Every row gives one point. Each copy is the shape, with its points in the same order, stretched, turned, moved and blurred by noise. Some copies are also mirrored. Which?
(in the rows, 128 means zero)

Shape (8 x 3)
[[ 93  84 115]
 [133 137 237]
 [165 136  81]
 [164 161 223]
 [138 118 115]
 [145  63 135]
 [141 156 204]
 [119 160 154]]
Copy 1 (8 x 3)
[[121  94 142]
 [ 86 212 104]
 [165 108  87]
 [106 209  76]
 [140 115 106]
 [ 85 106  96]
 [123 194 100]
 [152 156 117]]
Copy 1 is: mirrored
Copy 2 (8 x 3)
[[112  74  84]
 [ 46 149 188]
 [189 131 113]
 [ 76 174 204]
 [148 117 111]
 [135  62 137]
 [ 76 164 174]
 [100 160 125]]
Copy 2 is: only turned

Shape (7 x 4)
[[163 100  97 147]
 [103  99 126 154]
 [ 75 112 141 172]
 [175 152 154 131]
 [139 196 182 166]
 [108  73 124 109]
 [183 186 107  77]]
Copy 1 (7 x 4)
[[174 162  96 192]
 [142 113  96 177]
 [107  91  98 180]
 [139 159 177 190]
 [ 66 144 198 203]
 [191 105  99 136]
 [144 204 167 120]]
Copy 1 is: only turned
Copy 2 (7 x 4)
[[159 183 131 127]
 [121 174 119 188]
 [123 158 114 232]
 [183 120 152 106]
 [206  79 139 167]
 [ 89 172 107 153]
 [189 112  96  55]]
Copy 2 is: mirrored
Copy 3 (7 x 4)
[[131 118 114 103]
 [ 80 104 117 143]
 [ 68  88 125 174]
 [185 111 168 126]
 [195  89 184 192]
 [ 71 128 142  95]
 [222 205 178  94]]
Copy 3 is: only turned
Copy 4 (7 x 4)
[[183 126 100 129]
 [132 118 112 175]
 [119 118 130 211]
 [146 128 176 101]
 [131 140 233 152]
 [109 112  76 138]
 [144 197 162  49]]
Copy 4 is: only turned

Shape (9 x 6)
[[119 137 147 105 100 132]
 [ 46  51 138 140 143  73]
 [111 123 117 187 167  52]
 [ 81 128  73 103 137  90]
 [133 114 119 105 106 171]
 [101 154 132 153 170 212]
 [204 116 133  80 146 210]
 [162 140  79 107 193 103]
 [ 49 109 161  64 122 119]]
Copy 1 (9 x 6)
[[ 96 168 171 102 105 145]
 [ 49 136  87 112 153  38]
 [ 92 106 119 207 187  92]
 [ 66 162  78 165 119 146]
 [140 167 147 103  76 141]
 [202 185 119  91 175 161]
 [201 111 160  70  52 200]
 [137  84  95 178 123 199]
 [ 38 174 126  57 127 137]]
Copy 1 is: mirrored
Copy 2 (9 x 6)
[[155 151 137 158 111 143]
 [119  64 196 103 141 114]
 [113 106 124 113 188  71]
 [ 77 140 136 106 125 158]
 [138 139 106 165 107 169]
 [134 136 129 194 200 193]
 [102 139  70 230  94 176]
 [ 48 140  85 165 139 117]
 [113 135 213 144 107 169]]
Copy 2 is: mirrored
Copy 3 (9 x 6)
[[124 150 158 104 106 121]
 [ 77  55 141  28  73  88]
 [ 79  96 144  94 164  50]
 [137 111  93  42 133  86]
 [142 145 112 135 100 134]
 [ 93 131 119 149 173 174]
 [190 131 124 194 143 159]
 [172  98 106 113 203  83]
 [140 105 158  27  73 144]]
Copy 3 is: only turned
Copy 4 (9 x 6)
[[171 140 168 127 117 139]
 [ 85 129 146  39  65 116]
 [ 89 165 126  82 125  68]
 [172 184 108  64  97 118]
 [169 117 138 117 124 182]
 [132 139 178  85 200 163]
 [188  50 151 134 178 173]
 [169 137  99  98 161  86]
 [165 144 196  59  80 127]]
Copy 4 is: only turned

Shape (14 x 9)
[[172 182 110 179 128  56 114 118 152]
 [123 200 152  52  82 121 192  88 125]
 [182  82 106 109 103 160  99 141 143]
 [119 185 179 108 107 137 190 101 143]
 [103 170 110 119 153  63 198 121 125]
 [ 85 157 138 102  65 188 179  99 140]
 [136 130 128 104 126 159 166  51 136]
 [133 169 144 111 102 115 217  99  80]
 [196 158  58 186 110 124 123 137 187]
 [190  97 106 138 131 155 142 176 158]
 [146 137 122 150  97 152 124 117 107]
 [178  66  60 149  88  86 124 173 163]
 [101 187 123 110 154  94 144 119 110]
 [163  72 130 158 109 114 119 140 168]]
Copy 1 (14 x 9)
[[136 216 154 134 181 113 130 130 224]
 [171 203 124   7 109 168 137  80 102]
 [150 123 108 125  76 128 107 183 122]
 [142 170 158  61 126 188 164 104 110]
 [138 183 105  63 188  91 189  81 149]
 [143 137 125  92  58 201 145  78  91]
 [177 137 104 100 136 194 132 114 123]
 [186 191 129  89 121 146 176  66 103]
 [134 198 121 165 110 160 163 154 236]
 [141 136 116 131  86 134 170 190 143]
 [155 158 129 164  97 156 119 115 121]
 [156 128 110 129  91  65 133 149 210]
 [107 192  98  86 180 120 139 100 130]
 [149 103 152 127 118 120 122 162 161]]
Copy 1 is: only turned
Copy 2 (14 x 9)
[[ 81 202 139 184  90 120 124 144 142]
 [148 145 136  95  27 126 185  48  99]
 [158  92 111 172 132 154 109 125 144]
 [150 165 178 113  75 155 193  64 100]
 [ 69 184 150 110  79  85 179 134  71]
 [177 103 154 113  52 200 190  85  83]
 [120 115 114 155  99 145 220  84  99]
 [134 134 170 154  58  96 171  66  58]
 [144 191  87 206  98 165 111 178 129]
 [174 142 121 170 160 144 111 142 114]
 [133 107 148 189 101 160 136 107 101]
 [144 119 112 178 113  97  98 196 153]
 [ 64 165 152 112  86 136 139 100  91]
 [146 121 156 173 145 124 147 157 158]]
Copy 2 is: only turned

Shape (15 x 11)
[[160  87  31 104 127 189 166  97 138 139 130]
 [105 174 141 112 116 147 133 209 125 101 134]
 [172  93 167 102  68  88 139 149 135 162 134]
 [184 112 184  78  93 118 160 110 119 110 122]
 [148 150  91 159 111 163 129 119  93 130  54]
 [173 168 158 102 108  27 107 143 110 116 100]
 [140 155 184 161  97 111 109 103 112 115 129]
 [ 98  94 114  85  69 169 166 133 108 159 104]
 [ 68 207 125 137  89 140  89 102 175 114  91]
 [153 144 167 109 132 142  83  89  75 206 156]
 [ 89  66 109  81 128 122 109 119  99 162  93]
 [130 154 112  75 132 108 167 105  37 153 132]
 [150 132 106 122  87  93  85 117 131 106 153]
 [185 114 155 150 149  98 147 150 118 179 137]
 [227 157 139 109 103 105 115 137 158 104 151]]
Copy 1 (15 x 11)
[[138 112  73  90 155 243 155 112 164 168 105]
 [ 96 157 182  95 118  99 128 182 139  81 136]
 [200 101  91 127  75 127 137 131 107  87 158]
 [216 119 142  98  88 163  96 106  86 117 150]
 [107 121 127 135 126 155 137 123 102 128  27]
 [169 170 106 103 116  59  84  84  72  79 118]
 [122 124 132 163  82 117  79 141  55 109 130]
 [138 115 136 115  44 165 155 141 166 141 104]
 [ 53 164 160 209 113  94  90 103 152 119 106]
 [165 113  77 125  72 117  18 173 119 128  92]
 [109  81  93  72  63 121 107  95 164 152 100]
 [147 188 111  53  85 124  87 130 115 158  72]
 [108 144  67 124 103 157  94 108 105  84 141]
 [183  90  77 116 148 104 126 164  80 139 125]
 [199 144 102 123 165 163  94 122  81  65 155]]
Copy 1 is: only turned
Copy 2 (15 x 11)
[[151 101   7 108  96  62 203 111 104 113  99]
 [129 115 113 100 130 201 158 163 139 150 150]
 [152  81 144 123  67 104 106 106 121 164 152]
 [123  79 156 104  38 100 171  90 107 128 152]
 [149 120  76  91  85 149 135 134  99  74  66]
 [171 147 208 141  82 118 111 143 132  80 145]
 [112 124 177 120 112 150 125  68 109  99 120]
 [ 92  82  47  92  63 122 141 132 157 168 118]
 [117 139 122  59 170 146 145 108 209  65 103]
 [155 123 159 169  56 162 152  53 132 178  65]
 [ 98  80  94 171  95 104 134 139 162 138  75]
 [118 183 106 149  30 130 167 137 126 149 106]
 [150 114 122 151 130 119 139  86 143  75 151]
 [173 125 165 149  91 115 125 109  58 174  96]
 [207 103 163 109  91 114 176  85  94  88 166]]
Copy 2 is: mirrored
Copy 3 (15 x 11)
[[168  98  92 181 115 192 185  74 168 189 118]
 [ 83 196 162 143 151 115 157 170 129 100 156]
 [138  85 103 137  82  61 178 178 133 123 149]
 [190  84 136 133 138  73 171 161 142 125 179]
 [144  76 148 179 171 185 189 146  74 172 157]
 [151 125  85 134 175  44 164 191  70 153 141]
 [145  93 139 133 141 100 128 151  42 110 201]
 [127  94 163 111  79 154 204 136 165 168 163]
 [109 135 211 154 133 113 103 111  47 179 143]
 [213 111 121  91  73 156 172 139  31  93 121]
 [139  81 110  58 108 158 165 124 136 169 105]
 [188 146  95  76 140 153 238 123  99 162 175]
 [140 123  73 161 114 111 109 154  88 165 147]
 [146 100  79 136 135  95 197 135  83  81 134]
 [176 133  92 216 143  67 134 173 103 124 132]]
Copy 3 is: mirrored
Copy 4 (15 x 11)
[[ 67 104  64 122 150 171 215 126  74 161 100]
 [132 133 143  53 110 145 123 173 126 119 160]
 [166  40 113 102 101 139 145 114 153 114 108]
 [194  84 123  89 134 140 175  86 145 106 111]
 [ 95 166  72 128 106 109 152 154  88  91  85]
 [167 107 117 138 122  78 157 163 208  79 138]
 [152 129 145 144 112 103 119  90 142 102 132]
 [113  72 106  52 128 134 156 121  76 150  66]
 [ 63 171 145 119 123  96 134 117 176 138 102]
 [212 113 104 166 124 122  84 131 145 174 104]
 [109  58 111 107 182 133 135 155 111 142  60]
 [181 116 110 114 145  83 175 179 108 154 121]
 [102  98  95 137 145  97 142  98 163 127 156]
 [176  85 132 165  89 166 147 170 132 110 123]
 [162 118  89 133 107 143 171 110 190 106 168]]
Copy 4 is: only turned

Shape (18 x 12)
[[130 146 175  65 108 198 172 193  84 163 192 209]
 [ 85 106  65  78 132 175 167 134 138  97 102 117]
 [192 137  96 111  76 110 186 179  93 117 174 116]
 [ 87 106 170  92  96 135  75  88 209  72 103 127]
 [113  70  98  91 137  82 153 164 147 164  62 130]
 [163  80 151 108  31 125 139 161 132 110 181  81]
 [122  88 102  79  37  88 109 111 127  92 136 190]
 [116  86 103 141 102 183  81 154  80 170 132 119]
 [165 142 142 134 103 152 114 113 121 167 137 192]
 [131 154 176 118 157 146 159  64 107 168 106  93]
 [ 69  40 164 191 100 191  74  94 173 116 110  81]
 [172  83 117 139  69 178 184 160 164  75 152 136]
 [ 73  42  78 119 122  87  69 156 170  82  63  92]
 [ 70 150 167 127  38  92 115 129 118 166 201 123]
 [102  73  91  90 158 161 144 104 145 167 165 211]
 [ 97 151 126  83  51 143  95 146 190 140 118 182]
 [180 119 148  92 137 194 114 142 193 126 129  81]
 [192 150 116 192 133 134 100 139 117  89 133 127]]
Copy 1 (18 x 12)
[[156 116 118  64  94 189 105 192  55 190 209  68]
 [147  41  95  61  84 126 156  88 121  75 139 121]
 [161  86 103 147 147 171 109 129 184 146 192  73]
 [113 135 111 115  43  98 112 102 151 100  51 173]
 [ 93  26 122  89 155 142  91  96 100 106 112 157]
 [184  74 150 189  79 153 102 108 179 172 137  71]
 [109 141  42 153  76 142  63  93 128 134 117 100]
 [162  64 107 139 130 150 191 152  73 164 105  82]
 [136 148  85 118 134 166 127 152 110 189 140 166]
 [115 112 165  67 141 116 183  67 115 179 171 160]
 [148  69 151 177  41 136 217  98  96 103  48 173]
 [183  99 116 157  78 200 135 113 184 104 153 144]
 [107  36 119 148 124 102 117  99 124  34  22 122]
 [113  90 112 194  95  92 131 149 120 208 160  68]
 [163 103  58  83  93 146 100 113  19 137 146 187]
 [105 101  65 101  71 119  90 172 148 169 102 154]
 [206  93 164  85 108 141 123 133 162 154  91 177]
 [153 145 109 168 191 170 178 159 183 107 122 136]]
Copy 1 is: mirrored
Copy 2 (18 x 12)
[[106 147 129 175 199 114 106 169 101  97 216 200]
 [130 137 127 122 140 144 175 140 209  97 106 186]
 [173 134 153  61 138  89  75 168 147 129 147 199]
 [ 63  70 163 160 161 105 163 109 196  34  77 116]
 [ 81  82  82  87 117  93 150 130 151 158  53 203]
 [ 94 144 170  90 149  78  46 198 183  93 134 140]
 [ 64  60 144  93 122 108 113 144 198  48 152 195]
 [127 126 112 178 124 113  75 148 172 140 131 138]
 [113  72 162 155 140  83 119 113 128 137 151 168]
 [126 105 160 114 104 135 181 120  68 153  99  77]
 [ 67 154 165 193 111  80 115 102 206 102  78  73]
 [129 171 189 132 155  68 115 157 200  94 128 223]
 [ 93  81  95 130 109  89 122 112 235  88  18 158]
 [ 70 135 119  71 153  91  64 110 161  73 184  81]
 [ 59 107 149 158 173 153 141  79 157 137 152 220]
 [ 84  60 125 136 184  73 150 132 215  67 151 154]
 [145 115 187 173 205  98 132 167 169 145  72 127]
 [204 105 168 146 114  61  91  99 143 124  98 151]]
Copy 2 is: mirrored

Shape (18 x 12)
[[ 86 156 128 140  41  95 177 147 145  99 150 133]
 [107  77 169 116 132 195 143 122 124  87 125 200]
 [156 173 185 119 147 146  86  93 110 193 104 150]
 [102 157 123 160 107 155 145 192 115  84 157 134]
 [127 164  92 122  78 147 132 111 154 101 133 108]
 [117 142  84 127  53 129 167 155 106 114 141 159]
 [144  76  97 161 184 164 165 115 109 122 159 144]
 [145 176 163 154 191  90  81 115 164 142 110 162]
 [110 125 157 149  56 119 159 139 112  97 171  97]
 [149 169 181 135 213 122 133  91  71 117  55 145]
 [ 80 117 104 102  58 123 133 158 120  94 166  78]
 [198  86 132 111 150 143 152 130 115  71 141 164]
 [127 112 104 155  80 126 117 126 169  90 128 101]
 [170 221 205  89 227 125 143 146 134 152 116 152]
 [173  70 148 157 146 158 173 136 146 131 118 155]
 [127  52 126 108 155 159 167 140 156 135  86 154]
 [119 147  97 153  66 172 189 109 155  82 155  85]
 [119 157 174 106 196 103 142  95 120 129 148 183]]
Copy 1 (18 x 12)
[[126 125 173 139  83 126 178 112  43 116 119 128]
 [ 85  92 211 106 107 169 121 129 168 140 141 125]
 [101 147 116  94 114  96  57 183 138 142 115  88]
 [127 144 132 159  60 165 138  78  94 128 134 136]
 [134 128 115 137 140 169 146 129  82 120  98 130]
 [145  96 154 104 102 145 147  83  62 121 110 102]
 [149  86 154 121 151 136 108  70 178 156 177 132]
 [120 192 104 107 119  76 114 152 174 119 115 143]
 [134  73 143 159  81 136 156 141  65 118 148 129]
 [ 65 146 144 120 128  70  35 126 139  85 127 136]
 [107  77 108 131  99 163 171 123  47 152 132 156]
 [114  75 144 108 129 139 133 108 176  90 154 103]
 [143  85 110 137 121 148 169 132 110 132  87 163]
 [ 49 222 123 144 118  94  88 132 151 117 157  68]
 [127  61 177 129 130 121 142 112 190 136 136  93]
 [ 77  59 183 105 156 131 140  91 181 165 108 131]
 [155 100 150 186 143 191 175 112  53 125 113 128]
 [ 90 171 166  98 133  86  93 139 146 129 178 124]]
Copy 1 is: mirrored
Copy 2 (18 x 12)
[[118  73 132 160 157 117 178  44 159  67 141 135]
 [161  82 175  80 188 130 107 130  14  89 116 147]
 [146 197 207  96  71 133  59 140 136 109  60  89]
 [ 96 105 152 142 182 143 190 125 101 108 198 116]
 [158 124 110 146  81 149 160  94 137  69 160 127]
 [154 123 119 119 159 126 194  71 137  72 149 147]
 [167 125  90 119 155 149 156 163  14 149 113 106]
 [138 170 148 128 114 104  36 168 145 120 100  99]
 [107  69 152 166 165 167 185  91 122  84 115 148]
 [ 79 161 158  62 127 114  83 229 108 129  68  51]
 [131  62 139 131 160 174 180  69 144 109 166 167]
 [197  95 124 117 165 130 169 194  81 106 109 154]
 [145 108 101 159 108 155 137 115 115  84 152 190]
 [126 137 221 114  97  68  99 173 146 147 108   7]
 [167 108 141 138 128  98 144 153  27 128 109 152]
 [176  81 144  84 127  87 117 117  27 151 126 167]
 [135  86 104 180  83 157 220  91  84  65 167 113]
 [152 113 153  99 164 114  74 141 117 116  66  49]]
Copy 2 is: mirrored
Copy 3 (18 x 12)
[[ 92 170 139 108 196  78 159 103 152 130 178  93]
 [115 102 161 214 171 179 155  90 144 119 173 226]
 [181 155 186 143  60 150  65 175 128 182 128 156]
 [146 131 174 101 211 134 187 121 147 111 125 121]
 [141 150 130 109 139 121 111  75 152 108 140  89]
 [141 176 113 104 197 106 146 106 109 118 168 129]
 [155  45 138 134 203 155 105 104 123 141 138 175]
 [160 118 200 157 109  70  65 171 152 144  79 140]
 [ 99 122 173  97 182 132 168 109 139 130 210  89]
 [189 102 180 237 114 160  75 185 112 180 100 121]
 [ 71 134 134  77 157 131 181  95 121  98 165  82]
 [164  73 176 183 169 122 134  64  96 116 169 174]
 [131 100 137 108 146  95 138 101 168  80 163  93]
 [181 149 234 183 103 112 104 131 113 226  40 159]
 [168  61 147 152 158 129 147  99 146 156 173 188]
 [124  61 102 183 129 128 153  97 132 148 132 202]
 [136 123 132 103 187 143 146  44 179 123 174  76]
 [106 130 194 193 153 115  68 127 109 180 103 171]]
Copy 3 is: only turned

Shape (18 x 12)
[[112 118 143 140 131 133 142 134 133 121  89 124]
 [161  98 104 112 134 153 124 148 122 135 124 117]
 [158 142  64 112 105 123 139 126  71 116 148 128]
 [110 128 121 123 137 117 138 124  67 149 137 124]
 [140 163 134 114 104 146 134 121 149 139 103 116]
 [117  99 149 135 141 146 133 114 136 146 143 150]
 [136  95 146 121  82 111 125 128 133 139  98 124]
 [116  96 153 117  36 161  98 136 108  82 141 160]
 [116 118 139 112 144 117 124 151 150 116 147 118]
 [118 114 148 111 135 120 143 120 144 104 139 114]
 [122 123   7 135 137 120 115 127 119 117 131 131]
 [113  93 151 115 145 110 111 117 151 138 126 116]
 [124 113 136 196 129 125 140 119 119 100 148 114]
 [142 143 131 119 144 106 114 122 149 135  98 137]
 [136 118 156 117 144 125 142 123 129 126 132 111]
 [138 112 143 125 139 137 111 159 139 132 148 117]
 [120  98 127 161 142 120 145 146 150  99 142 155]
 [129 146  90 110 127 112 147 139 131 149 145 113]]
Copy 1 (18 x 12)
[[114 126 114 107  98 122 132 130 112 119 126  90]
 [144 178 133 144 164 119 107  94 144 113 125 114]
 [142 122 137 167 215 150 141 117 155  97 118 145]
 [ 99 108 158 121 171 165 118 122 122 106 111 142]
 [151 118 119  91 138  94 135 145 103 134 132 113]
 [119 149 139 109 127 145 120 123  84 154 126 104]
 [108 135  87  87 134 117 130 140 129 132 123  78]
 [137 158  13 100 154 166 119 131 111 125 143 116]
 [153 126 115 140 115 128  97 128 135 151 116 107]
 [159 116 117 121 112 142 114 119 123 143 125  84]
 [139 164 155 187 166 147 133 166 175 107 120 120]
 [128 141 131  95 106 137 104 134 131 157 127  90]
 [132 113 111 148  95 164 180 120 135 146  76 112]
 [123 116 138 104 117  96 138 145 127 157 140 112]
 [144 118 137 115 125 132 123 102 121 139 120 102]
 [146 152 115 139 130 122 103 111 136 149 104 129]
 [125 133 104 165  96 139 139 126 117 155 106  87]
 [149 113 150 148 166 118 113 150 131 131 104 116]]
Copy 1 is: mirrored
Copy 2 (18 x 12)
[[112 136 107 115 149 119 170 126 135 130 135 112]
 [ 97 112 119 142 119 126  76 124 142  97 103 124]
 [118 104 168 140 156 112  58 151 136  88 125 170]
 [121  95 145 148 152  93 123 162 108 134 143 129]
 [ 90 120 139 133 156 127 151 117 166 136  97 139]
 [109 105 129 106 127 132 122 142 102 166 128 109]
 [121  95 111 106 146 103 181  82 127 131 126 127]
 [159  86 192  50 146 146 155 126  98  83  91 114]
 [156 123 109 138 121 125 109 129 143 141 106 118]
 [151 120 108 135 149 147 123 119 136 144 114 118]
 [133 111 126 111 127 108  45 199 164  86 157 184]
 [146  93  93 130 127 121 138 117 139 161 137 104]
 [131 137 132 120 113 146 160 132  91 138 162 147]
 [115 122 119 122 141 108 129 113 173 156 144 110]
 [122 118 113 152 140 135 126 109 131 149 117 110]
 [129 117 124 142 100 124 107 123 130 131 101 115]
 [139 151 111  90 114 131 118 130 106 145 140 123]
 [119 113 119 154 142  99  96 140 147 139 107 167]]
Copy 2 is: mirrored

Shape (15 x 12)
[[112 107  90 131 148 127 185 164  72 193 142 140]
 [164 160 174 180 174 159 101  71 118  95 120  54]
 [ 92  85 106 115 172  78 103 136  95 186  83 180]
 [114 112 121 112 155  90 152 173 150 207 129 138]
 [194 186 204 168 121 157 143 112  95  83  65 109]
 [ 56 191 103 197 111  87 154 163 165 201 159 174]
 [ 93 154 133 119 144 163 119 171 151 234 125 143]
 [ 99 154 118 149  76 122  96 199 148 180 169 175]
 [183 182 117 153 107 152  93  98  92  90 125  70]
 [ 80 102 136  70 130  88 162 137 136 150 114 113]
 [163 116 181 222  90 174 108 104 102  91  77  38]
 [128  87  90 114 114 131 163  89 154 191 110 179]
 [164 129 200 183 142 171 117 110 113  77 163 115]
 [ 28 174 107 142 115 173 131 161 123 160 143 168]
 [143 168 209 167  92 141 108  73  71 150 143  89]]
Copy 1 (15 x 12)
[[168 105 124 170  84 157 177 103 119 154 144 167]
 [120 113 154 161 162  79  90 156 149 110 145  37]
 [121  48 125 128 147 131 190  95 104  75 161 175]
 [102 102 130 126  75 116 205 126 122 138 163 138]
 [139  84 224 151 120 102  90 186 192 138  81  71]
 [106 106 154 113  56  45 196  28 147 213 162 128]
 [107  69 126 132  42  62 177 108  87 143 148 120]
 [131 111 133  91  58  26 195  71 161 133 104 143]
 [122 129 159 124 136 103  61 118 157  94  83  72]
 [136 119 162  95 119 170 226 120 102 101 133 100]
 [169 126 219 150 123 105  87 150 197  56 146  50]
 [151 118 174 103 110 126 175 135  69 124 161 187]
 [182 120 148 147 162  43 126 180 171 125 109  93]
 [174  53 124 105  78  75 177  48 104 175 134 109]
 [136 128 213 193 141  49 146 107 133  82  64  73]]
Copy 1 is: mirrored
Copy 2 (15 x 12)
[[133 190 124  66  38 175 134 116  70 133 118 134]
 [164  80 126 162 145  58 159  75  49  70 115  36]
 [ 99 162 164  41 126 169 147 182  95 131 140 114]
 [139 137 180  58  62 180 102 138 113 138 127 167]
 [169 167 111 205 153  55 127 105  78  86 120  96]
 [131 174 163  36  67 148  54 103 202 151 134 101]
 [183 133 145  79  87 216 111 146 142 128  91 130]
 [130 139 131 109 126 219  59 106 182 183 144 136]
 [158 114 131 187 159  83 165  71  56 148 115  65]
 [106 146 148  74  97 122  85 146  81 148  89 181]
 [ 89 106 107 238 136  81 115  93  51  68  67  43]
 [107 135 136  73  91 136 178 169 155 149 109 165]
 [141  89  69 175 154  99 116  63  93  89 154  78]
 [148 182  78  77 119 160  60 141 150 160  96  83]
 [136 139 106 140 151 116 149  40 102  64  78  86]]
Copy 2 is: only turned

Shape (17 x 12)
[[ 87 162 164 131 142  94 166 103  80 143 119 164]
 [ 72 146 104 142 106 168 174 157 158 181 134 142]
 [166 149  94 162 154 132 109 136 136 112 150 127]
 [145 101 127 163 158 108 152 136 154  79 113  99]
 [126 151  92 101 175 118 174 167  58 129  97 125]
 [ 75 114 115  72 148  88 196 176 129 189 157  89]
 [162  64 118 129  78 115 119 128 116 107 168 128]
 [ 96 162 157 159 104 116 155 150  99 175  91 153]
 [ 82 135 161 141 146 105 103 147 129 133  81 166]
 [ 76 111  98 132 105 158 144  88 123 183 162  98]
 [152 108 174 161 126 162 122  92 140 139 142 145]
 [153  57  91 147 157  95 193  72 129 127  92 177]
 [139 121 112 103 121 101 172  94 102 113 148 150]
 [169 152  94 105  85 156 125  84 122 145  92 120]
 [144 144  86 107  75 173 127 111 137 139  78  94]
 [114  73  87 108 158 161 136 126 148  84 149 125]
 [162  91 156  95  73  85 208 107 150 150  93 132]]
Copy 1 (17 x 12)
[[142 126 109 121 111 175  73 127 122 192 102 104]
 [ 68 121  33 122 121 129 186 108  86 151 117 120]
 [116 113 145 101  92  99 156 126  97 125 192 136]
 [131 118 147 187  80  94  88  73 125 130 169 142]
 [153 124  49 150  93 126  90 196 173 142 192  78]
 [ 54  91  58 161  86 171 117 149 145  79 170  38]
 [144 131 191 153 175  90 139 106  71  96 174 127]
 [115 106  92 132 122 189 134 126  97 211 124 142]
 [159 118 111 155 101 167 141 137 126 174  91 169]
 [ 70 126  72 101 154 142 118  89 118  76 130 128]
 [106 142 194 132 157 104 125  73 119 175 120 165]
 [167 218 138 189  84 107  65  88  76 151 159 119]
 [163 154 135 131 133 117  89 110 107 133 156  76]
 [170 146 121  94 179 137 136  81 142 141 190 120]
 [157 129  82 121 181 132 148  76 153 126 191 133]
 [147 157  92 164 120  42 124 117 142  71 135 129]
 [138 149 170 193 145 156  90  38 107 183 173  71]]
Copy 1 is: mirrored
Copy 2 (17 x 12)
[[100 163  82  90 103  86  82 137 160 151  85 142]
 [154 186 117  89 105 115 115 156  64 209 110 158]
 [ 92 103 150 130 117 119 184 138 112 105 169 149]
 [ 85 101 131 129 119 102 125  81  97 107 165 106]
 [ 12 128 150 135 124 144  88  84 146 177  74 153]
 [110 163 127  81 222 154  39 138 131 230  78  70]
 [142 132 115 176 171 170 131 104 102  98 153 140]
 [142 166  98  90 135  83  88 138 126 171  80 183]
 [165 138 136  72 111  93  85 156 139 103  65 148]
 [134 161  92 118 127 159  81 196  51 196 151 158]
 [146 163 117 142 110  81 128 177 111 121 192 160]
 [ 46 208  81  78  89 170  91  66  89  91 195 108]
 [101 147  88 116 102 173 118  78 148 143 137 119]
 [110 118 109  97  66 185 121 100 140 156 188 224]
 [122 100 127 100  60 164  91  96  95 174 181 220]
 [115 124 147 152  94 168 119 121  73 124 166  92]
 [146 183  81  82 124 150  70  50 157 175 178 140]]
Copy 2 is: only turned
Copy 3 (17 x 12)
[[ 70  50 153 160 158 148 159  69 117 138  33 170]
 [167 170 181 142 123 133 157  80 155  70 141 150]
 [149 136 159  81 117 155 141 146 107 202 142  98]
 [150 108 123  57 132 121 134 209 149 190  60 129]
 [203  39 176 162 104 176  91 122  91 186  56 155]
 [177  46 133 102  37  91 131  97 100  64  81 177]
 [115  99 148 112  97 151 114 225  80  66 104  57]
 [ 98  78 190 158 136 114 127  65 178  92  81 149]
 [107 113 102 107 154 157 112  61 189 118  51 137]
 [124 159 160 202  99  79 158 106  88  98 127 113]
 [ 83 153 177  94 151 132 143 100 102 119  87  80]
 [ 58 130 213  83 120 199 105 208  71 172   7 157]
 [ 93  68 160 129 141 172 136 183  54 129  82 140]
 [ 91 138 191 166 175 131  70 156  81 138 178 105]
 [142 155 171 176 172 107  60 171 123 120 192 105]
 [194 161  97 104 136 191 129 184  78 139  89 102]
 [ 41  60 193  67 137 112  76 203 104  45  78 158]]
Copy 3 is: mirrored
